Each row is a point. Each table stands for the endless flat space through its points: a line for two points, a plane for three, and so on. Write the one point that lies in both, or say that there is none.

First (2 x 3):
[[ 0.14 -0.37 -0.19]
 [ 0.21 -0.29 -0.18]]
Second (2 x 3):
[[ 0.27 -0.03 -0.04]
 [ 0.31 -0.08 -0.10]]
They share: [ 0.35 -0.13 -0.16]

First:
[[-0.20  0.07 -0.19 -0.12  0.14 -0.05]
 [-0.47 -0.14 -0.43  0.00  0.11 -0.29]]
Second:
[[-0.19  0.18 -0.33  0.08  0.25 -0.31]
 [-0.39 -0.18 -0.21 -0.24  0.01  0.05]]
They share: [-0.29  0.00 -0.27 -0.08  0.13 -0.13]

First, 3 rows:
[[ 0.08  0.26 -0.19 -0.04 -0.25  0.26  0.29  0.22 -0.33]
 [ 0.15  0.55 -0.16 -0.11 -0.21  0.15  0.60  0.10 -0.45]
 [ 0.21  0.37 -0.22 -0.17 -0.24  0.17  0.43  0.14 -0.41]]
Second, 3 rows:
[[ 0.35  0.07 -0.23 -0.02 -0.20  0.21  0.38  0.37  0.05]
 [-0.11  0.38 -0.11  0.01 -0.28  0.27  0.32  0.19 -0.48]
 [ 0.17  0.24 -0.21  0.01 -0.20  0.27  0.34  0.25 -0.18]]
They share: [ 0.03  0.31 -0.16  0.01 -0.24  0.27  0.33  0.22 -0.33]

First (3 x 12):
[[-0.13  0.09  0.01 -0.10 -0.07  0.30  0.18 -0.06 -0.02 -0.38  0.21  0.05]
 [ 0.27  0.49 -0.53  0.30  0.03  0.16 -0.16 -0.22  0.14 -0.16 -0.29  0.15]
 [ 0.27  0.31 -0.26  0.12  0.06  0.43 -0.07 -0.22  0.08 -0.19 -0.02 -0.12]]
Second (3 x 12):
[[ 0.14  0.05 -0.37  0.35  0.35 -0.06 -0.25 -0.42 -0.40 -0.56  0.06 -0.16]
 [ 0.08  0.12 -0.35  0.28  0.28 -0.01 -0.16 -0.32 -0.31 -0.48 -0.02 -0.12]
 [-0.01  0.36 -0.26 -0.08 -0.20  0.14  0.08  0.04  0.11 -0.27 -0.17  0.27]]
They share: no point

First (2 x 18):
[[ 0.00 -0.19 -0.08  0.15 -0.14  0.28 -0.13 -0.02 -0.01  0.09 -0.26 -0.14
   0.11 -0.10  0.00 -0.11  0.00 -0.02]
 [-0.09 -0.07  0.16 -0.06 -0.29  0.43  0.02  0.25 -0.28  0.09 -0.47 -0.38
  -0.07 -0.25  0.21  0.01  0.12 -0.11]]
Second (2 x 18):
[[-0.15 -0.11 -0.07  0.18 -0.46  0.40  0.07  0.02  0.09 -0.05 -0.46 -0.31
  -0.06 -0.43  0.12 -0.19 -0.01 -0.20]
 [ 0.09 -0.23  0.21  0.06 -0.06  0.20 -0.17  0.10 -0.27  0.27 -0.14 -0.07
   0.06 -0.03  0.04  0.05 -0.05 -0.04]]
They share: no point

First:
[[-0.24  0.12  0.13 -0.06  0.06 -0.20  0.34 -0.02  0.46  0.03  0.29  0.16
  -0.22 -0.12 -0.06 -0.38 -0.08  0.07  0.06 -0.21  0.25 -0.33  0.15 -0.04]
 [-0.45  0.24  0.19 -0.12  0.06 -0.08  0.40  0.04  0.19  0.06  0.53  0.34
  -0.34 -0.21 -0.18 -0.11 -0.29  0.25  0.15 -0.42  0.40 -0.12  0.06  0.17]]
Second:
[[-0.33  0.14  0.13  0.00  0.08 -0.17  0.33 -0.07  0.42  0.10  0.35  0.21
  -0.21  0.00  0.02 -0.40 -0.17  0.07  0.05 -0.16  0.26 -0.26  0.10 -0.06]
 [-0.26  0.18  0.10 -0.18  0.00 -0.14  0.32  0.02  0.36  0.21  0.37  0.30
  -0.30 -0.01  0.05 -0.40 -0.19  0.07  0.02 -0.22  0.19 -0.33 -0.03  0.12]
 [-0.28  0.14  0.08 -0.08  0.04 -0.12  0.26  0.03  0.43  0.20  0.39  0.29
  -0.23  0.08  0.12 -0.45 -0.19 -0.01  0.00 -0.14  0.22 -0.35  0.03  0.04]]
They share: no point

First (2 x 24):
[[-0.29  0.37  0.23  0.10  0.09 -0.11  0.24  0.18  0.23  0.23 -0.32  0.37
  -0.22  0.04 -0.10  0.22  0.18  0.03  0.12 -0.31 -0.10 -0.34  0.30  0.29]
 [-0.33  0.39  0.05  0.08  0.01 -0.17  0.22  0.10  0.33  0.05 -0.36  0.51
  -0.40  0.04 -0.18  0.16  0.28 -0.11 -0.06 -0.33 -0.28 -0.30  0.26  0.15]]
Second (3 x 24):
[[-0.48  0.36  0.26  0.06  0.30 -0.30  0.34  0.09  0.14  0.18 -0.38  0.29
  -0.02 -0.05 -0.16  0.23  0.08  0.10  0.18 -0.08  0.01 -0.43  0.30  0.20]
 [-0.52  0.24  0.31  0.13  0.07 -0.15  0.41  0.18  0.30  0.44 -0.29  0.36
   0.09 -0.15 -0.20  0.17  0.15  0.14  0.14 -0.18 -0.08 -0.22  0.39  0.43]
 [-0.62  0.27  0.21  0.05  0.32 -0.33  0.45  0.03  0.22  0.19 -0.38  0.34
   0.11 -0.13 -0.21  0.23  0.10  0.18  0.10 -0.01 -0.05 -0.43  0.33  0.18]]
They share: no point

First (3 x 24):
[[-0.15  0.17  0.22 -0.25  0.04 -0.34  0.09  0.28  0.28  0.13 -0.17  0.14
  -0.41  0.03  0.20  0.15 -0.07  0.16 -0.11  0.05  0.40 -0.16  0.42 -0.30]
 [-0.22  0.40 -0.31  0.01  0.03  0.19 -0.31  0.18 -0.27 -0.17 -0.33 -0.24
  -0.14 -0.10  0.18 -0.22 -0.29  0.25 -0.38  0.05  0.28 -0.52  0.09 -0.10]
 [ 0.01  0.13 -0.14 -0.53 -0.08  0.02 -0.11 -0.12  0.08 -0.27 -0.09  0.18
  -0.57  0.07  0.16  0.11  0.29 -0.16  0.25  0.25  0.56 -0.48  0.06 -0.70]]
Second:
[[-0.29  0.39 -0.01 -0.01 -0.07 -0.02 -0.13  0.19 -0.06 -0.17 -0.29 -0.05
  -0.21 -0.01  0.17 -0.10 -0.24  0.28 -0.19  0.13  0.42 -0.34  0.26 -0.12]
 [-0.21 -0.01 -0.37 -0.09  0.09 -0.26 -0.01  0.23 -0.10  0.11 -0.45 -0.05
  -0.61 -0.41  0.09 -0.02 -0.28  0.36 -0.51 -0.19  0.06 -0.46  0.10 -0.24]]
They share: no point

First, 3 rows:
[[ 0.08  0.28  0.50  0.23  0.07 -0.05 -0.52 -0.19 -0.42 -0.21  0.55  0.56
   0.15 -0.35 -0.06 -0.39  0.23  0.09 -0.03  0.27  0.04 -0.28  0.27  0.13]
 [ 0.23  0.28  0.23  0.35  0.01  0.10 -0.25 -0.37 -0.63 -0.45  0.37  0.29
  -0.12 -0.14  0.21 -0.69  0.44 -0.18 -0.15  0.24  0.16 -0.04  0.39  0.37]
 [-0.42  0.48  0.53  0.35 -0.24 -0.30 -0.55 -0.02  0.02  0.25  0.27  0.39
   0.53 -0.04  0.01  0.31  0.04  0.32  0.55  0.09 -0.34 -0.49 -0.01 -0.28]]
Second (2 x 24):
[[ 0.07  0.10  0.10  0.12  0.06  0.15 -0.06 -0.49 -0.41 -0.37  0.31  0.09
   0.33 -0.36  0.20 -0.24  0.16  0.00  0.08  0.27 -0.03 -0.16 -0.08  0.29]
 [-0.17  0.46  0.58  0.54 -0.24 -0.39 -0.54 -0.01 -0.35  0.05  0.25  0.45
  -0.21  0.12  0.14 -0.36  0.34 -0.06  0.32  0.21  0.09 -0.28  0.46 -0.19]]
They share: no point

First, 3 rows:
[[-0.03 -0.56 -0.34 -0.07  0.00  0.35 -0.38 -0.10 -0.39 -0.11  0.07 -0.14
   0.43 -0.40 -0.07  0.29 -0.23 -0.15  0.18 -0.09 -0.60 -0.06  0.17  0.38]
 [ 0.21 -0.06 -0.35  0.19 -0.21  0.30  0.17  0.24 -0.16 -0.08 -0.32 -0.55
   0.00 -0.26 -0.25  0.24  0.07 -0.58  0.42 -0.21 -0.13 -0.28 -0.07  0.14]
 [ 0.51 -0.26 -0.40  0.41 -0.18  0.23  0.04  0.32  0.09  0.25 -0.29 -0.44
   0.19 -0.28 -0.43  0.17  0.13 -0.39  0.18 -0.45 -0.12 -0.30 -0.37  0.38]]
Second:
[[ 0.31 -0.34 -0.60  0.13 -0.25  0.18 -0.05 -0.24 -0.22  0.15 -0.22 -0.78
   0.13 -0.23 -0.18  0.17  0.16 -0.50  0.45 -0.21 -0.23 -0.41  0.00  0.12]
 [-0.09 -0.86 -0.26  0.04 -0.20  0.41  0.40  0.12 -0.56  0.13 -0.15 -0.41
   0.59 -0.74 -0.03  0.47 -0.05  0.06  0.38 -0.41 -0.05  0.12 -0.27  0.41]
 [ 0.46 -0.13 -0.42  0.25 -0.10  0.24 -0.35  0.03 -0.10 -0.09 -0.13 -0.54
   0.10 -0.05 -0.33  0.02  0.04 -0.68  0.21 -0.06 -0.47 -0.50  0.06  0.15]]
They share: no point

First (4 x 24):
[[-0.23  0.31 -0.16  0.22  0.00 -0.09  0.38 -0.52  0.23  0.32  0.39 -0.06
   0.34 -0.20  0.15 -0.38 -0.70  0.10  0.56 -0.07 -0.01 -0.48  0.06 -0.22]
 [-0.10  0.34  0.14  0.23  0.20  0.08  0.12 -0.42  0.27  0.21  0.50  0.02
   0.33 -0.28  0.08 -0.20 -0.47  0.34  0.37 -0.23  0.26 -0.36 -0.05 -0.24]
 [-0.11  0.47  0.24  0.18  0.40  0.11  0.02 -0.36  0.31  0.24  0.71 -0.10
   0.30 -0.56  0.03 -0.10 -0.42  0.46  0.24 -0.27  0.35 -0.24 -0.14 -0.10]
 [ 0.21 -0.11  0.23  0.33 -0.11 -0.11  0.46 -0.29  0.19  0.04 -0.02  0.28
   0.14  0.54  0.28 -0.29 -0.21  0.13  0.33  0.00  0.29 -0.33  0.02 -0.47]]
Second:
[[ 0.04  0.12  0.29  0.15  0.21 -0.03  0.42 -0.33  0.27  0.24  0.31 -0.03
   0.17 -0.01  0.28 -0.28 -0.25  0.20  0.22 -0.11  0.35 -0.18 -0.03 -0.27]
 [ 0.04  0.26  0.11  0.31  0.11 -0.13  0.24 -0.27  0.23  0.12  0.43  0.05
   0.17 -0.09  0.08 -0.14 -0.41  0.30  0.30 -0.01  0.21 -0.30 -0.11 -0.15]]
They share: [ 0.04  0.19  0.20  0.23  0.16 -0.08  0.33 -0.30  0.25  0.18  0.37  0.01
  0.17 -0.05  0.18 -0.21 -0.33  0.25  0.26 -0.06  0.28 -0.24 -0.07 -0.21]

First:
[[-0.60  0.22  0.35 -0.19  0.08 -0.47 -0.07 -0.53  0.19 -0.19 -0.45 -0.28
  -0.09  0.24  0.52 -0.42 -0.23  0.22 -0.17 -0.29  0.15 -0.39 -0.55 -0.33]
 [-0.21  0.08 -0.33 -0.05  0.26 -0.20 -0.37 -0.33  0.53 -0.43 -0.33 -0.40
  -0.23  0.08  0.22  0.11 -0.01  0.35  0.12 -0.45  0.41 -0.16  0.00 -0.19]
 [-0.18  0.10 -0.24  0.03  0.27 -0.21 -0.42 -0.23  0.46 -0.36 -0.29 -0.39
  -0.31  0.01  0.22  0.07  0.08  0.41  0.05 -0.42  0.38 -0.10 -0.05 -0.21]]
Second, 4 rows:
[[-0.30  0.07 -0.35  0.34  0.10 -0.12 -0.36 -0.34  0.39 -0.44 -0.05 -0.16
  -0.55  0.01  0.06  0.27  0.14  0.57 -0.01 -0.65  0.18 -0.04 -0.16 -0.13]
 [-0.31  0.16 -0.13 -0.05  0.10 -0.34 -0.13  0.03  0.47 -0.09 -0.41 -0.32
  -0.45  0.36  0.28 -0.09  0.15  0.45 -0.30 -0.41  0.65 -0.24 -0.20  0.03]
 [-0.38  0.10  0.12 -0.21  0.23 -0.45 -0.16  0.01  0.31  0.01 -0.53 -0.41
  -0.28  0.31  0.43 -0.28  0.06  0.33 -0.33 -0.26  0.64 -0.33 -0.40 -0.12]
 [-0.51 -0.35 -0.24  0.38  0.37 -0.17 -0.49 -0.36 -0.01 -0.34 -0.01 -0.15
  -0.52 -0.14  0.07  0.38  0.11  0.53 -0.10 -0.68  0.15 -0.15 -0.68 -0.30]]
They share: [-0.33  0.16  0.05 -0.01  0.20 -0.32 -0.31 -0.29  0.31 -0.25 -0.33 -0.34
 -0.27  0.06  0.34 -0.15  0.01  0.37 -0.08 -0.35  0.27 -0.18 -0.28 -0.27]

First:
[[ 0.26 -0.04  0.11  0.09  0.41  0.10 -0.28 -0.07  0.07  0.26  0.44 -0.58
   0.00  0.23 -0.34  0.20 -0.17 -0.07  0.36  0.08  0.35  0.28  0.14 -0.47]
 [ 0.06 -0.03 -0.17  0.15  0.35 -0.12 -0.11 -0.33 -0.22  0.24  0.09 -0.36
   0.05  0.29  0.05  0.25 -0.18 -0.07  0.31  0.02  0.28  0.11  0.17 -0.25]
 [-0.09 -0.35  0.14  0.13  0.42 -0.08 -0.15 -0.51 -0.29  0.08  0.14 -0.25
   0.15  0.07  0.02  0.15 -0.31  0.13  0.46  0.19  0.37  0.35  0.01 -0.14]
 [ 0.42  0.16  0.03  0.21  0.37  0.10 -0.40  0.11  0.25  0.40  0.56 -0.68
  -0.04  0.35 -0.48  0.24 -0.07 -0.15  0.18  0.06  0.27  0.14  0.26 -0.53]]
Second, 4 rows:
[[-0.03  0.04  0.02  0.01  0.68 -0.34 -0.54 -0.57 -0.08  0.44  0.19 -0.47
   0.00  0.19 -0.17  0.02  0.02 -0.11  0.39 -0.05  0.14  0.18  0.38 -0.10]
 [ 0.28  0.16 -0.11  0.47  0.24  0.00 -0.02 -0.39 -0.28  0.28  0.25 -0.41
   0.38  0.69 -0.16  0.27 -0.09  0.13  0.15  0.10  0.13  0.02  0.15 -0.28]
 [ 0.16  0.07 -0.48  0.39  0.46  0.04 -0.28 -0.35  0.11 -0.04  0.69 -0.08
   0.39  0.59 -0.36  0.44  0.12  0.35 -0.12  0.14  0.27  0.06  0.09 -0.36]
 [ 0.07  0.11  0.03  0.13  0.58 -0.26 -0.40 -0.57 -0.17  0.44  0.19 -0.50
   0.13  0.37 -0.19  0.05  0.01 -0.05  0.36 -0.03  0.10  0.14  0.34 -0.14]]
They share: [ 0.09 -0.02 -0.12  0.27  0.34 -0.14 -0.22 -0.31 -0.14  0.28  0.17 -0.35
  0.08  0.29 -0.03  0.24 -0.16 -0.03  0.21  0.09  0.24  0.08  0.20 -0.20]

First:
[[ 0.13 -0.03 -0.41  0.34 -0.16 -0.16  0.24  0.42 -0.04 -0.02 -0.12 -0.07
  -0.07  0.23 -0.44 -0.16 -0.26  0.25  0.32  0.12 -0.12 -0.52  0.11  0.33]
 [ 0.05  0.11 -0.22  0.36 -0.50 -0.29  0.47  0.41  0.06 -0.22 -0.13  0.09
  -0.15  0.21 -0.07 -0.04 -0.48  0.10  0.44  0.25 -0.03 -0.17  0.17  0.37]
 [-0.08  0.27  0.17  0.18 -1.06 -0.17  0.83  0.05  0.13 -0.39 -0.26  0.13
  -0.32  0.18  0.13  0.09 -1.00  0.15  0.30  0.36 -0.08  0.02  0.48  0.34]
 [-0.17 -0.39 -0.23 -0.02 -0.02 -0.31  0.01  0.31 -0.46 -0.41 -0.24  0.13
  -0.12 -0.28 -0.11  0.04 -0.08 -0.15  0.45 -0.33  0.32  0.18 -0.02  0.16]
 [-0.39 -0.35 -0.11 -0.26  0.00 -0.38 -0.08  0.10 -0.50 -0.54 -0.22  0.37
  -0.29 -0.53 -0.32  0.12 -0.20 -0.15  0.54 -0.36  0.16  0.18 -0.09 -0.07]]
Second:
[[ 0.07  0.05 -0.29  0.28 -0.35 -0.36  0.22 -0.07 -0.39 -0.14 -0.10  0.19
  -0.07  0.02 -0.36  0.01 -0.41  0.28  0.09 -0.29  0.14 -0.14  0.22 -0.23]
 [ 0.17  0.16 -0.12 -0.15 -0.23 -0.47  0.35  0.20 -0.50 -0.36 -0.15 -0.08
  -0.51  0.14 -0.70  0.12 -0.36 -0.19  0.19  0.07  0.32 -0.11 -0.02  0.29]
 [ 0.19  0.16 -0.12 -0.12 -0.21 -0.53  0.32  0.22 -0.49 -0.40 -0.23 -0.01
  -0.47  0.14 -0.65  0.14 -0.28 -0.15  0.07 -0.01  0.35  0.03 -0.08  0.21]
 [-0.14 -0.26 -0.21 -0.18 -0.18 -0.02  0.23  0.25 -0.16 -0.25 -0.11  0.05
  -0.20 -0.10 -0.47 -0.01 -0.40  0.03  0.55 -0.01 -0.13 -0.39  0.19  0.24]]
They share: no point

First, 6 rows:
[[-0.35  0.14 -0.26 -0.19 -0.45  0.20  0.65 -0.07 -0.01 -0.24 -0.05  0.24
  -0.21  0.15  0.29 -0.15  0.16 -0.37 -0.02  0.07 -0.15  0.38  0.41  0.35]
 [-0.33 -0.10 -0.23  0.22 -0.24 -0.12  0.09 -0.01  0.00 -0.07  0.04  0.47
   0.03 -0.31 -0.09 -0.32  0.05 -0.39  0.31  0.03  0.04 -0.09 -0.04  0.25]
 [ 0.03 -0.39  0.02  0.43  0.18 -0.58 -0.24 -0.48 -0.54 -0.19 -0.01  0.28
   0.26 -0.33 -0.15 -0.02 -0.15 -0.55  0.44  0.12  0.33 -0.27 -0.04  0.05]
 [-0.40 -0.09 -0.28  0.24 -0.36 -0.03  0.01  0.12  0.13  0.04  0.11  0.60
   0.14 -0.46 -0.20 -0.49  0.07 -0.27  0.41 -0.10 -0.08 -0.20 -0.13  0.22]
 [-0.45 -0.33 -0.20 -0.05  0.11  0.25  0.03  0.25  0.13 -0.10 -0.23  0.79
   0.10 -0.42 -0.02 -0.38  0.29 -0.01  0.63  0.18 -0.18 -0.25 -0.30  0.20]
 [-0.46 -0.34 -0.68 -0.38  0.01  0.61  0.66  0.13  0.02 -0.29  0.07  0.50
  -0.03  0.04  0.34 -0.12  0.40  0.11  0.21  0.39 -0.34  0.15  0.18 -0.10]]
Second (4 x 24):
[[-0.20 -0.16 -0.19  0.16 -0.37 -0.26  0.12 -0.30  0.04 -0.37  0.22  0.64
   0.07 -0.35  0.47  0.13  0.31 -0.03  0.48 -0.24  0.30  0.00  0.15  0.06]
 [-0.23 -0.09 -0.28 -0.29 -0.56 -0.01 -0.06 -0.51 -0.22 -0.15  0.05  0.73
   0.41 -0.38 -0.15 -0.20  0.10 -0.20  0.20  0.07 -0.03 -0.17  0.56 -0.05]
 [-0.19 -0.12  0.06  0.07  0.03  0.09  0.41  0.03 -0.30 -0.14 -0.25  0.06
   0.06  0.07  0.01 -0.37  0.00 -0.32  0.32  0.03 -0.36  0.09  0.02  0.29]
 [-0.18 -0.16  0.15  0.32  0.13 -0.10  0.52  0.12 -0.16 -0.33 -0.18  0.02
  -0.11  0.09  0.37 -0.21  0.17 -0.15  0.48 -0.12 -0.18  0.16 -0.17  0.32]]
They share: [-0.20 -0.12 -0.11 -0.01 -0.22  0.01  0.21 -0.18 -0.20 -0.16 -0.05  0.37
  0.15 -0.15  0.06 -0.20  0.07 -0.26  0.32 -0.03 -0.12  0.01  0.18  0.16]

First:
[[-0.09  0.25 -0.27 -0.16  0.05  0.28  0.02 -0.39 -0.40  0.07 -0.19 -0.29
  -0.27 -0.17  0.35  0.21  0.03 -0.33  0.10  0.20  0.36 -0.03 -0.36 -0.23]
 [-0.13  0.21  0.13  0.00 -0.23 -0.36  0.22 -0.23  0.20  0.47 -0.23 -0.01
  -0.39 -0.25  0.19  0.17 -0.57 -0.25 -0.14  0.56 -0.12  0.29 -0.12 -0.23]
 [-0.21  0.27  0.08 -0.08 -0.15 -0.27  0.22 -0.23  0.11  0.39 -0.14 -0.03
  -0.39 -0.20  0.18  0.14 -0.50 -0.34 -0.06  0.54 -0.10  0.26 -0.11 -0.28]]
Second (3 x 24):
[[ 0.31  0.48 -0.21  0.02 -0.16  0.36  0.43 -0.32  0.11  0.34  0.04 -0.08
   0.27  0.06  0.65  0.47 -0.55 -0.22 -0.43  0.22 -0.08  0.26 -0.28 -0.03]
 [ 0.12  0.29 -0.15 -0.02 -0.22  0.21  0.23 -0.26  0.00  0.32 -0.17 -0.16
  -0.02 -0.05  0.51  0.38 -0.38 -0.27 -0.22  0.26  0.06  0.20 -0.28 -0.06]
 [-0.21 -0.01 -0.06 -0.08 -0.16 -0.12 -0.13 -0.29 -0.27  0.23 -0.50 -0.28
  -0.59 -0.35  0.18  0.14 -0.02 -0.27  0.17  0.35  0.36  0.02 -0.31 -0.21]]
They share: [-0.02  0.18 -0.12 -0.04 -0.10  0.03  0.07 -0.35 -0.16  0.25 -0.29 -0.20
 -0.30 -0.24  0.32  0.23 -0.19 -0.22 -0.04  0.31  0.22  0.08 -0.31 -0.18]
